Each row is a point. Any point is a mix of the corners, with weights that add up to 1. It lies inside the corners' shape when no weight is negative. Say inside or outside, and name the corners with a negative weight.
In the rows, 128 means zero.

Corners:
(1): [ 92 136 114]
(2): [117 182 152]
(3): [192 131  46]
(4): [101  74 144]
Points:
[ 66 156 176] => outside (3)
[113 160 135] => inside
[132 114  82] => outside (2)

Corners:
(1): [ 87 169 159  67  30 120]
(2): [ 99 140 183 162  88  77]
(3): [210 109  84 105 191 185]
(4): [122  88  83 168 238 207]
(5): [138  89  99 126  81 157]
(6): [ 96 185  94 176 118 133]
(7): [ 84 145 113  94  54  60]
Points:
[130 104 107 122  85 149] => inside
[ 59 147 103  85  28  90] => outside (2, 3)
[133 147 123  98  81 125] => outside (4)
[141 101 101 127 109 157] => inside
[103 141 151 135  96 112] => inside
[131 109 112 112 130 130] => outside (6)
[102 136 113 104  75  93] => inside
[134 133 136 135  89 128] => outside (4, 7)

Corners:
(1): [ 59  43 114 156  90 135 188  97 139]
(2): [194 186 137  82 112  42 122  90  56]
(3): [124 151 124 190 134 106  11 106 189]
(4): [160  63  96 122  94 170 127 170  98]
(5): [ 67 119 100 138 140 174  79 119  97]
(6): [115  32 144 152 216  74 148  31 223]
(7): [175 182 179 149 101 208 117  70 118]
(8): [136 155 192 101 112 196  82 196 127]
(9): [186 166  98  77 103 106  95  98 151]
(10): [110 167  72 153 141 149  89 194 115]
Points:
[154 134 139 127 113 135 109 123 137] => outside (5)
[156 121 136 112 121 125 154 111 124] => outside (3, 5)
[169 166 135 109 116  87 111  99  91] => inside
[161 159 116 111 104 153  86 155 100] => outside (1, 6)
[122 135 139 124 126 131 112 117 133] => outside (4)
[159 121 116  99 116 188 113 157 122] => outside (1, 2, 3)

Corners:
(1): [149 158  29  77 161 191   7 123 139 200 218  45]
(2): [158 147 129 120 142 126 131 194 161 111 160 132]
(3): [148  96 113  92 114 130 119 160 155 114 153 185]
(4): [184 101 102 170 121 124 156 143 100  98 120 152]
(5): [ 99 110 121 118 162 134 156  40 104 141 128  89]
(6): [134 165 108 113 217 222 126  76 161 209 133  60]
(7): [199  60 138 117 125 131  58 172 137  94 129 143]
(8): [ 72 119 138 141 145 146 155 117 146 116  84  85]
(9): [122  87 173 182 102 159 144 152 108 109 136 141]
(10): [137  98 165 165  55 103 172 116 116 189 110 100]
(11): [ 80 135 144 161 119  60 128 151  92 150  90 195]
(12): [174 125 126  49 126 141  94 134 106  98 139 147]
(13): [128  81 110  93 127 113  85 212 105 149 160 143]
Points:
[149 112 132 119 134 140 151 128 117 125 144 128] => outside (1, 7, 8, 11)
[102 129 135 148 146 134 139  91 127 158 120  92] => outside (3, 4, 12, 13)
[141 115 130 131 138 135 139 143 135 133 112 129] => outside (1, 5, 9)
[136 104 136 128 157 173 140 109 124 121 124 119] => outside (1, 2, 10, 11)
[141  59 152 142  91  93 128 170  81  99 107 162] => outside (1, 2, 3, 6)
[136 102 143 136 122 127 135 144 120 120 118 141] => outside (1)
